Each point is reached from the start by the listed moves, each made once or not at all, plus a little noise. Say if it took an odd or an even number of moves. Then give how often each move was made.
In the rows, zero is written as 128.

Moves:
(1): [167 122 148 126]
(2): [156 148 131 105]
Start: [138 136 138 135]
Points:
[206 154 164 109] -> even (1, 1)
[176 133 159 134] -> odd (1, 0)

Moves:
(1): [180 138 123 134 122 106 134 115 136 127 126]
(2): [125 184 108 101 143 121 145 141 134 125 100]
(3): [124 134 166 122 130 129 153 122 142 108 114]
(4): [125 138 116 176 135 149 129 165 140 119 106]
(5): [139 132 132 118 173 123 123 134 130 130 148]
(6): [147 120 141 116 122 160 132 133 140 150 108]
(7): [106 107 117 124 133 118 181 142 113 138 132]
(8): [137 136 171 113 109  98 127 169 119 126 135]
Start: [121 123 129 133 113 171 133 113 116 127 137]
Points:
[136 117 168 139 142 178 183 215 115 150 127] -> odd (0, 0, 0, 1, 1, 1, 1, 1)
[138 143 213 101 139 135 151 155 122 106 151] -> odd (0, 0, 1, 0, 1, 0, 0, 1)
[ 92 169 134  95 137 156 227 131 123 113 101] -> odd (0, 1, 1, 0, 0, 0, 1, 0)
[175 174  98 136 173 182 211 177 139 147  93] -> even (1, 1, 0, 1, 1, 1, 1, 0)
[187 142 162 167 110 205 168 137 161 120  80] -> even (1, 0, 1, 1, 0, 1, 0, 0)
[157 131 143 166 102 131 191 192 112 127 124] -> even (1, 0, 0, 1, 0, 0, 1, 1)

Moves:
(1): [145 111 122 125 120 133 137 136 146 132 136 126 125 129]
(2): [132 170 129 130 126 127 131 130 137 135 124 134 132 130]
(3): [127 121 155 139 123 134 133 130 133 111 114 132 121 121]
(4): [130 125 116 159 155 124 127 139 129 127 130 119 111 167]
(5): [143 133 177 109 160 163 146 125 134 129 140 130 135 138]
(6): [132 128 114 135 137 147 111 142 119 144 109 140 136 121]
(7): [109 122 106 143 111 168 148 133 113 107 132 108 134 156]
(8): [117 119 129 127 111 116 129 145 127 123 132 132 128 156]
(9): [105 137 125 113 134 136 126 130 146 136 133 123 113 116]
(10): [117 128 123 143 134 132 131 125 132 157 133 121 144 122]
(11): [131 137 123 137 129 134 132 123 124 121 143 149 141 122]
(12): [116 115 124 122 135 121 154 117 138 120 106 161 126 138]
Start: [140 128 125 123 123 137 137 107 122 130 135 123 118 130]
Points:
[122 108 146 122 150 246 201 116 150 107 122 167 124 149] -> even (1, 0, 1, 0, 1, 1, 1, 0, 1, 0, 1, 1)
[121 161 172 156 118 216 192 122 129 121 156 135 154 181] -> odd (0, 1, 1, 0, 1, 0, 1, 1, 0, 1, 1, 0)
[150 121 119 145 143 249 174 124 121 158 157 130 165 151] -> even (1, 0, 0, 0, 1, 1, 1, 0, 0, 1, 1, 0)
[109 121  75 148 102 188 183 141 139 151 110 148 149 182] -> odd (1, 1, 0, 0, 0, 1, 1, 1, 0, 1, 0, 1)
